Each row is a point. To make a cloud, some directions were put in groups of two or more. Within a group, all points are equally far from the middle, so they leave a hole (a ring in 2 directions, a hollow ball in 3). The other directions are filled evenly. Then the cloud was stretched, turned, moved and blurred a little. How many holes are there, and how many directions does each take, smallest first?

Cloud (13 x 2)
[[-5.9 -4.1]
 [-0.2 -4.1]
 [-5.5 -0.7]
 [-4.7 -0.1]
 [ 4.7 -1.6]
 [ 3.5 -1.2]
 [-0.1  2.9]
 [ 4.1 -7.0]
 [-4.3 -4.9]
 [-4.4  4.7]
 [ 4.4 -7.9]
 [ 1.1 -5.8]
 [ 2.6  0.4]]
Holes: 0

Cloud (22 x 3)
[[ -4.8   3.6   5.2]
 [ -6.3  -4.6  -2.7]
 [ -3.9   0.9  -0.9]
 [  1.3   1.9   0.8]
 [  2.6   1.5  -0.1]
 [  3.0   7.6   0.3]
 [ -0.2  -4.7   1.6]
 [  1.9   1.9  -2.4]
 [ -5.6   2.9   5.1]
 [  5.5   5.9   1.2]
 [ -0.1  -1.4   5.5]
 [ -5.2  -1.8   3.2]
 [ -8.1  -7.1   2.5]
 [ -0.5  -1.7   2.1]
 [ -1.5  -1.3  -4.3]
 [ -5.3  -5.6  -1.9]
 [ -6.1  -1.1  -1.9]
 [-10.3   2.4   5.8]
 [ -9.3   3.6   5.5]
 [  0.1   2.8   3.8]
 [ -4.0   3.8  -2.7]
 [  3.0   6.4  -0.4]]
Holes: 0

Cloud (46 x 6)
[[ 1.6  3.3  3.4  1.6  7.3 -3.2]
 [-8.0  0.4 -2.2 -1.2  2.6 -5.8]
 [ 6.5  4.4 -4.6 -1.2  1.8 -2.7]
 [-4.4 -2.7 -3.6 -4.2 -4.4 -3.5]
 [ 3.9 -0.6  1.9 -0.4  8.7 -2.7]
 [-2.1  2.4  7.0 -1.3  4.7  5.2]
 [-5.4  6.2 -7.1 -3.8 -3.6 -0.1]
 [-6.3  2.6 -1.7  2.3 -3.2  7.1]
 [-4.3  8.5 -3.6 -3.2 -2.4 -2.7]
 [-1.4  3.4 -7.1 -5.4 -0.8  7.6]
 [ 3.3 -3.3  2.1 -3.6  4.2  5.8]
 [ 5.4 -3.4 -0.2  3.0  4.1 -5.4]
 [-2.3 -3.1 -5.8 -4.9  2.3  3.9]
 [-3.5  5.3  3.8  2.7  3.3 -3.7]
 [ 1.6 -1.1  2.4 -6.0  1.4 -4.7]
 [-5.6 -1.1 -3.2 -1.6  6.6  2.0]
 [ 0.1  3.8  2.4 -7.8 -2.9  2.4]
 [ 1.7  5.0 -7.8 -7.1  2.8 -0.8]
 [-7.4  0.3  4.8 -3.6  3.3 -2.7]
 [-6.4  7.2 -1.0 -3.4 -3.9  6.3]
 [-7.5  2.1  1.2  1.3  3.1  7.1]
 [ 2.9 -1.4  0.3 -6.0 -4.0  0.4]
 [-5.9  2.2 -0.4  4.8  2.5  4.5]
 [ 2.1 -4.4 -4.3 -5.4  0.1  1.1]
 [-1.8  5.6 -0.4 -7.5 -0.4 -4.3]
 [ 1.9 -4.7 -3.5 -2.6  6.4  0.5]
 [-6.8 -5.4 -0.2 -3.3 -1.1  2.1]
 [-7.0  5.3  2.3  1.6  0.0  6.7]
 [ 0.4  4.8  2.5  2.0  6.9 -2.3]
 [-1.9  1.8  8.9  0.2  2.7  4.9]
 [-1.8  9.2 -3.4 -1.0 -0.6  0.0]
 [ 1.1 -2.5  4.1 -4.0 -4.0  5.3]
 [ 5.2  5.1 -1.5  1.3  1.0  4.7]
 [ 0.9 -0.8  3.3 -6.7  2.5 -2.3]
 [-4.1  8.4 -1.6 -5.8 -3.4  3.7]
 [ 3.4 -3.7 -2.2 -6.0 -0.1  2.5]
 [-3.2  0.1  3.5 -0.7  0.1 -8.7]
 [ 3.2 -2.4 -4.5 -3.6 -3.9 -1.7]
 [ 3.3 -4.8  5.9  2.8  3.8  4.6]
 [ 1.0  2.2 -4.0  5.1  4.4  2.2]
 [-9.8 -2.0  5.1 -1.1  0.4  3.5]
 [ 2.0  1.8  1.6 -7.4  1.8  4.9]
 [-5.5  1.9  4.4 -4.6  5.1 -0.4]
 [ 2.6  1.7  3.7 -1.1 -5.7  2.5]
 [ 3.4  8.0 -4.6 -4.1 -0.2  0.0]
 [-4.1 -4.8  1.8 -0.6 -4.3  7.2]]
Holes: 2 (3, 3)
